Every row gives one point. The window is the flat piece filled in between its corners: a triangle in 3 columns, a solid with four corners in 4, and so on. A path goes straight from each point to the next, and from the last back to the first. List the points from which the path goes on through the window.

Window:
[[-2.5  6.6  0.4]
 [ 4.1  3.5 -3.5]
 [-2.5 -4.5 -0.1]]
Path:
(1): [-0.7 -3.2 -4.2]
(2): [-0.1 -3.6  0.6]
(3): [-1.2 -2.7  3.6]
(4): [-2.8 -3.8 -5.1]
(5): [-4.6  5.6 -4.0]
(6): [0.4 7.8 1.9]
(7): [ 0.3 -5.6  3.8]
(8): [-3.2 -3.2 -1.7]
(9): [-3.0  2.6 -3.8]
(10): [0.6 1.4 4.0]
(11): [ 5.3  4.6 -1.4]
(12): [ 4.1  5.0 -5.2]
Through the window after points: 3, 7, 9

Window:
[[-0.1  0.2  2.4  4.3]
 [ 5.4  5.8  4.6  2.6]
 [-7.4 -0.3 -3.3 -4.0]
 [ 2.2  1.2 -1.4 -1.1]]
Path:
(1): [-1.9  2.5 -0.9  8.5]
(2): [1.1 0.8 6.0 1.5]
(3): [-3.7 -2.3 -1.9 -3.7]
(4): [-4.7  2.6 -5.3 -0.5]
(5): [-4.1  1.2 -2.9 -0.3]
(6): [-4.7 -1.0 -0.1 -3.7]
(7): [3.9 3.7 5.0 0.9]
(8): [2.6 5.5 0.4 2.9]
(9): [ 1.2  3.8 -1.3  6.1]
(10): [-0.9 -1.4  3.9  2.4]
(11): [-6.8 -2.6 -2.3 -5.0]
(12): [-7.8 -1.6 -6.0 -3.1]
Through the window after points: 5, 7, 9

Window (4 x 4):
[[-5.1  6.1  1.4 -2.2]
 [ 2.3 -0.8 -0.3  7.5]
 [-4.1  2.2 -4.5  0.6]
 [-6.9  0.6 -1.8 -1.9]]
Path:
(1): [-6.3  0.3 -2.3  5.9]
(2): [-1.6  1.6 -0.1  6.9]
(3): [ 0.5 -1.0 -2.3  2.2]
(4): [ 0.3  6.8  2.3 -5.1]
(5): [-9.4  4.4 -0.2  1.2]
(6): [-6.0  0.3 -1.9  5.0]
(7): [-2.7 -0.9 -2.1  0.5]
(8): [ 0.1  0.8 -0.8 -1.5]
Through the window after points: 2, 4, 8

Window (6 x 6):
[[-0.5  4.0 -9.9  4.3  0.0 -0.7]
 [ 7.7  2.2  3.5 -0.2  3.1  5.9]
 [ 0.1 -3.1 -6.8 -0.9 -0.8 -2.1]
 [-0.1  0.1  5.0 -4.2  1.5  0.5]
 [ 6.1 -2.8  1.2  6.9  2.0  1.8]
 [ 7.4 -1.5 -0.2  5.4  6.4 -1.4]]
Path:
(1): [ 7.0  1.6 -0.1  2.8 -2.7 -2.4]
(2): [ 0.6  1.4 -0.9  5.0  6.2  4.6]
(3): [2.7 0.1 1.7 2.6 5.3 3.3]
(4): [ 4.3  1.5  1.5  1.8 -2.3 -2.1]
(5): [ 3.9 -2.1 -2.9  2.6 -0.9 -1.4]
(6): [ 1.1 -2.2 -3.1  2.7  3.7  2.0]
(7): [ 3.1 -2.8 -0.6  6.3  7.1  0.9]
(8): [ 9.1  1.6  1.2  0.0  0.6 -1.5]
Through the window after points: 5, 7

Window:
[[-1.8 -2.6 -0.7 -5.7 -6.3  1.4 -0.1 -2.2]
 [ 2.0  2.4  5.6 -1.2  1.2  0.6 -1.9 -3.5]
 [ 0.8 -7.5 -3.6 -5.4 -0.2 -0.2 -2.0  1.9]
 [-3.1  4.7 -1.7  3.9  4.2  2.5  2.8 -6.8]
 [ 6.0 -1.4 -4.1  3.3  0.0  2.9  7.0 -3.8]
 [-2.1 -1.1  3.5  2.6  0.4 -3.9 -2.3  1.2]
 [ 2.3 -0.2 -1.5 -2.2 -3.3 -2.1 -3.8  1.3]
 [-6.0 -0.2 -0.9  9.7 -3.5  6.1 -4.9  9.1]]
Path:
(1): [-6.6  1.8 -2.1  7.4 -3.4  5.4 -1.0  9.2]
(2): [-2.6  1.7 -2.7 -1.5 -1.6  0.2  1.2  6.5]
(3): [-1.7 -4.5 -1.2  5.6 -4.2  2.8 -4.0 -2.2]
(4): [-2.7 -1.9  0.5  5.6 -1.1  2.3 -5.9 -5.3]
(5): [-3.1  2.4  0.1  1.3 -0.8  2.1 -1.3  6.3]
(6): [ 2.6  1.8 -2.8 -3.2 -3.3 -0.9  0.7  4.1]
(7): [ 0.3 -3.6  1.1  1.1 -1.7 -1.7 -8.4 -4.3]
(8): [-0.3 -4.4 -1.0  2.5 -2.8  1.0 -2.3 -5.2]
(9): [ 2.3  3.1 -3.2 -1.7  3.0  2.7  4.5  1.5]
(10): [-0.1 -0.1  1.0 -4.2 -0.1 -1.2 -1.0  5.4]
(11): [ 1.1 -6.7 -0.3 -0.3 -7.3  1.4 -3.4 -5.4]
(12): [ 0.6 -5.1  2.9  6.2 -0.8  1.7 -9.6 -0.1]
Through the window after points: 6, 12
